Each row of a before or after table is a point. One or more steps were done to the points. Then noise was added and the rows were shuffled. The steps act on columns, c1 being the first. Write out the steps. A step turns or swaps two columns, mirrors them in a line or flattens them onto one, adds a multiple of one to another, or multiplies or shifts one. Angles are multiples of 10 degrees, from the lower column toward the higher: turns from -170 to 170, lines from 10 to 170 but not 90. Use the fewest steps. Two steps may share a column if one is a turn and the other turns, adds or multiplies; they go together, in the order done. Otherwise the lowest column goes first.

Before:
-26  23  -21
45  29  -39
-12  0  19
-6  10  -10
30  -23  -25
-36  20  -8
-5  23  -4
-9  45  -48
44  8  -16
-29  -29  -37
After:
-10  7  -20
32  43  -78
-17  -38  -74
-32  12  -42
38  23  -33
-24  39  -96
-41  6  -16
-11  -4  39
-13  20  -7
35  -12  -51
Steps: turn c1 and c2 by 20 degrees; multiply c3 by 2

Before (11 x 6):
-22  4  12  -32  3  -6
-5  12  -4  7  -11  -7
-29  -1  -9  1  -11  10
14  -22  -13  -24  -6  12
-4  -12  6  -16  -6  -1
-18  12  4  13  -4  21
5  -12  0  -3  4  13
-4  -4  1  -13  -13  7
-48  18  -8  3  47  -9
-4  -21  -5  3  -10  6
-32  -3  5  19  30  -2
After (11 x 6):
28  33  -2  -5  -20  16
-58  -2  -3  -3  -12  9
-44  26  3  21  5  -6
-9  6  1  -21  -25  6
-39  -16  -3  2  3  18
9  6  -4  -11  -4  12
-63  -14  0  -14  28  -4
-8  19  3  -1  -13  -5
-7  14  0  2  -16  8
-9  -13  -1  7  -3  -6
-98  -10  0  14  60  -9
Steps: multiply c1 by 2; add 0.7 times c2 to c5; turn c2 and c4 by 120 degrees; flatten c3 and c6 onto the line at 100 degrees

Before:
-14  -13  11  8  -1  -55  48  17
15  -10  -3  -12  -3  36  -14  -71
-33  25  -6  13  -25  -5  1  8
22  -9  24  -17  37  -23  6  9
4  0  -34  43  -25  13  -33  -19
-10  -32  -3  -26  11  -7  18  30
35  -2  -25  -12  -46  26  -23  -31
-30  -1  10  -19  19  -48  16  28
17  -8  19  23  -23  51  -10  -32
13  18  10  -12  17  -12  30  13
28  -8  -28  -6  14  43  11  -36
After:
-43  -12  -6  21  -38  7  0  8
-1  27  12  -17  26  7  29  12
16  3  -4  -10  -15  -71  -12  -71
17  -30  -3  -30  2  37  18  30
11  3  -28  -9  24  -10  9  -36
13  14  -25  6  -95  -22  -23  -31
32  23  24  -29  58  -10  7  10
24  19  17  30  -26  2  -11  -32
-13  -14  -36  49  -19  -14  -32  -20
6  -11  10  7  4  -29  48  16
-14  -18  11  -23  22  -7  15  28
Steps: add 0.7 times c3 to c1; turn c1 and c2 by 50 degrees; turn c4 and c5 by 20 degrees; multiply c5 by 2; add 1.5 times c8 to c6

Before (11 x 9):
10  8  -6  15  -26  16  11  14  27
14  -10  -19  -28  -7  16  5  11  14
12  -12  7  -27  -8  -1  20  5  -65
5  -9  -3  8  61  -7  -1  -3  40
17  -65  16  -7  -22  11  30  7  36
13  -8  26  -28  -16  0  4  23  29
67  17  9  3  74  9  18  -12  32
11  10  25  -2  16  14  20  -2  -41
14  -13  12  -14  8  9  37  -44  39
44  -35  15  -24  -18  -49  12  0  -44
14  21  14  7  38  12  95  16  41
After, 11 rows:
-19  4  11  -20  42  37  37  16  -16
-16  4  7  -31  -3  -64  20  -9  12
-55  9  14  -33  3  -35  14  -18  57
-1  -26  14  1  -22  38  94  34  -19
-49  -48  10  -2  -1  31  18  76  -14
-17  2  -19  -18  -10  12  5  -9  -18
-4  -15  26  -14  -1  -43  21  16  -6
-14  1  27  -41  -20  29  3  -20  -5
-47  48  17  -14  -4  33  31  -24  -17
-5  -12  -6  18  -9  24  11  -27  -21
-9  5  -2  10  -8  41  -2  61  0
Steps: turn c1 and c2 by -150 degrees; add -0.5 times c3 to c4; turn c5 and c8 by 100 degrees; turn c6 and c9 by -100 degrees

Before, 11 rows:
-37  -37  36  57  -3  -42  -8  35  -60  -38  20  -11
13  -46  -47  -8  -4  17  31  -20  42  36  -9  9
39  -44  -49  8  11  -19  19  18  21  -11  -55  6
-27  -28  0  41  -41  -69  8  -2  -76  -79  26  0
-5  -56  -62  -4  26  34  16  21  -7  -16  9  9
-6  -79  -49  32  15  33  16  -35  -4  4  -28  -20
-10  23  5  -2  3  21  9  51  1  -95  9  -68
1  -40  -39  33  31  -6  11  -24  32  -26  -10  28
-29  57  -38  -9  14  1  -11  31  -17  -53  -18  -38
2  -2  -25  4  11  12  55  -9  -17  -22  -42  36
22  54  -18  -12  43  -1  18  20  -34  -57  14  -52
After (11 x 12):
-11  -24  5  -80  -48  21  9  49  2  -29  7  -67
37  42  -49  -15  -1  -14  18  16  20  7  -55  7
-9  80  -52  -19  28  37  16  -32  -5  13  -29  -22
15  47  -43  37  10  19  33  -21  44  6  -8  7
-38  34  35  -55  32  -42  -7  35  -58  -16  22  -12
26  -55  -15  -57  -42  -1  17  21  -37  19  15  -52
3  39  -39  -46  10  -8  9  -24  31  21  -12  27
-30  -60  -39  -43  -36  2  -12  32  -16  -3  -18  -38
2  4  -23  -23  -12  12  53  -10  -17  4  -44  35
-3  56  -60  -17  -13  33  17  18  -8  17  11  10
-26  31  0  -72  7  -69  6  1  -77  -66  26  0
Steps: multiply c2 by -1; turn c5 and c10 by 70 degrees; turn c4 and c5 by 120 degrees
